Each point is reached from the start by the listed moves, each made once or not at all, plus a little noise. Is the number of moves made odd or even? Then give how often each move was made.

Moves:
(1): [ 0.16  0.27 -0.24  0.33  0.05]
(2): [-0.20  0.18 -0.72 -0.06 -0.27]
(3): [-0.25  0.43  0.22 -0.05  0.13]
Start: [ 0.11 -0.01  0.14  0.08  0.20]
Points:
[-0.34  0.58 -0.36 -0.05  0.08] -> even (0, 1, 1)
[-0.14  0.41  0.37  0.05  0.34] -> odd (0, 0, 1)
[ 0.11 -0.01  0.15  0.09  0.20] -> even (0, 0, 0)

Moves:
(1): [ 0.32 -0.08 -0.21  0.08 -0.21  0.27  0.12]
(2): [-0.19  0.37 -0.16 -0.39 -0.20 -0.22  0.10]
(3): [ 0.17  0.00  0.38 -0.02 -0.15  0.08  0.36]
(4): [-0.10  0.48  0.13  0.25  0.08  0.18  0.15]
(5): [ 0.31  0.24  0.07  0.08  0.13 -0.12 -0.31]
(6): [-0.32 -0.16  0.03 -0.14 -0.11  0.23 -0.32]
Start: [-0.25  0.17 -0.22  0.03  0.01 -0.05  0.02]
Points:
[-0.08  0.54 -0.48 -0.31 -0.38  0.15 -0.44] -> even (1, 1, 0, 0, 1, 1)
[-0.07 -0.07 -0.01 -0.03 -0.46  0.57  0.13] -> odd (1, 0, 1, 0, 0, 1)
[0.10 0.88 0.38 0.35 0.09 0.11 0.22] -> odd (0, 0, 1, 1, 1, 0)

Moves:
(1): [-0.05  0.09  0.08  0.06  0.15  0.11  0.16  0.31 -0.32]
(2): [ 0.09  0.57  0.17  0.06 -0.10 -0.10  0.19 -0.01  0.09]
(3): [-0.25 -0.07  0.34  0.09  0.25  0.12  0.01 -0.16  0.04]
(4): [-0.06 -0.15  0.12  0.18 -0.05  0.25  0.18  0.30  0.29]
(5): [-0.13 -0.01 -0.38  0.07  0.30  0.18  0.00  0.10  0.08]
(6): [ 0.29 -0.02  0.08 -0.15  0.13  0.37 -0.26 -0.10  0.15]
(7): [ 0.14  0.01 -0.28 -0.26  0.13 -0.05  0.53 -0.08 -0.04]
(8): [-0.35 -0.05  0.11 -0.31 -0.04  0.04 -0.18  0.46  0.06]
(9): [ 0.31  0.04  0.19  0.08  0.15 -0.24 -0.06  0.04  0.24]
Start: [ 0.17  0.19  0.10 -0.24  0.17  0.03  0.11 -0.05 -0.30]
Points:
[ 0.17  0.62  0.57 -0.41  0.87  0.44 -0.16  0.26  0.35] -> even (0, 1, 1, 0, 1, 1, 0, 1, 1)
[-0.04  0.16 -0.06 -0.79  0.26  0.01  0.48  0.34 -0.28] -> even (0, 0, 0, 0, 0, 0, 1, 1, 0)
[-0.37 -0.02 -0.06 -0.30  0.39  0.51  0.12  0.83  0.12] -> odd (0, 0, 0, 1, 1, 0, 0, 1, 0)

Moves:
(1): [-0.05 -0.17 -0.13 -0.03 -0.04 -0.37 -0.08 -0.10 -0.04 -0.13 -0.13 -0.08
 -0.07 -0.10]
(2): [ 0.03  0.22  0.01  0.05  0.13  0.04  0.08 -0.29  0.06 -0.08 -0.13  0.03
 -0.01  0.06]
(3): [-0.08 -0.10  0.28  0.18 -0.04 -0.06 -0.12  0.01 -0.21  0.00  0.03 -0.13
 -0.14 -0.15]
(4): [ 0.27 -0.08 -0.13  0.01 -0.13  0.13  0.04 -0.11  0.00  0.04 -0.15  0.19
 -0.15 -0.06]
(5): [ 0.22  0.28  0.00  0.35 -0.01 -0.01  0.03  0.17  0.17 -0.25  0.05  0.08
  0.26 -0.18]
(6): [ 0.10 -0.07 -0.20  0.20  0.14 -0.08 -0.03 -0.07 -0.16  0.06  0.00 -0.22
 -0.02  0.07]
(7): [ 0.09  0.04  0.05 -0.22 -0.04 -0.07  0.16  0.02 -0.20 -0.24 -0.20  0.13
  0.04 -0.11]
(8): [ 0.01 -0.04  0.10  0.11  0.06 -0.10 -0.08  0.02 -0.04  0.04 -0.20 -0.03
  0.11  0.05]
(9): [ 0.00  0.06  0.05  0.20  0.04  0.18  0.20  0.14  0.24 -0.08 -0.37 -0.19
 -0.05 -0.04]
(10): [ 0.14 -0.10  0.14 -0.46 -0.01 -0.32 -0.09  0.08 -0.10  0.20  0.20 -0.13
  0.00 -0.09]
(11): [-0.07  0.00 -0.15  0.14  0.19  0.00  0.35  0.04  0.04  0.21 -0.10  0.10
  0.11 -0.04]
(12): [-0.11 -0.25 -0.08 -0.19 -0.22  0.48  0.11 -0.32 -0.18  0.15  0.00  0.10
 -0.05  0.01]
(13): [ 0.07 -0.20  0.23  0.22 -0.03  0.24  0.33 -0.05  0.02 -0.09 -0.02 -0.12
 -0.04  0.22]
(14): [ 0.12  0.39 -0.07 -0.09 -0.18 -0.22  0.08  0.12  0.04 -0.07 -0.06  0.05
  0.13 -0.03]
Start: [-0.18  0.08 -0.42 -0.06  0.48 -0.28 -0.08 -0.12  0.02  0.11  0.12 -0.19
 -0.27 -0.12]
Points:
[ 0.23 -0.44 -0.38  0.25  0.31  0.51  0.61 -0.44 -0.35 -0.03 -0.84 -0.30
 -0.43  0.01] -> odd (0, 0, 0, 1, 0, 1, 1, 1, 1, 0, 0, 1, 1, 0)
[-0.08  0.16 -0.73  0.48  0.29 -0.51  0.29 -0.24 -0.29  0.06 -0.05 -0.29
 -0.03 -0.55] -> odd (1, 0, 1, 0, 1, 1, 0, 0, 0, 0, 1, 1, 0, 1)
[ 0.43  0.06 -0.30 -0.40 -0.14 -0.83 -0.07 -0.24 -0.56 -0.15 -0.36 -0.03
 -0.14 -0.80] -> odd (1, 0, 1, 1, 1, 0, 1, 1, 0, 1, 0, 1, 0, 1)
[ 0.40 -0.16 -0.25  0.17  0.19 -0.77  0.22 -0.11 -0.22  0.03 -0.41 -0.85
 -0.61 -0.32] -> even (1, 0, 1, 1, 0, 1, 0, 0, 1, 1, 0, 0, 1, 1)
[ 0.02 -0.26 -0.62 -0.30  0.75 -1.24  0.16 -0.15 -0.51  0.26 -0.28 -0.41
 -0.09 -0.34] -> even (1, 0, 0, 0, 0, 1, 1, 1, 0, 1, 1, 0, 0, 0)
[ 0.40  0.13 -0.58 -0.84  0.08 -1.12  0.00 -0.10 -0.27 -0.08 -0.24 -0.03
 -0.34 -0.50] -> odd (1, 0, 0, 1, 0, 0, 1, 0, 0, 1, 0, 0, 0, 1)
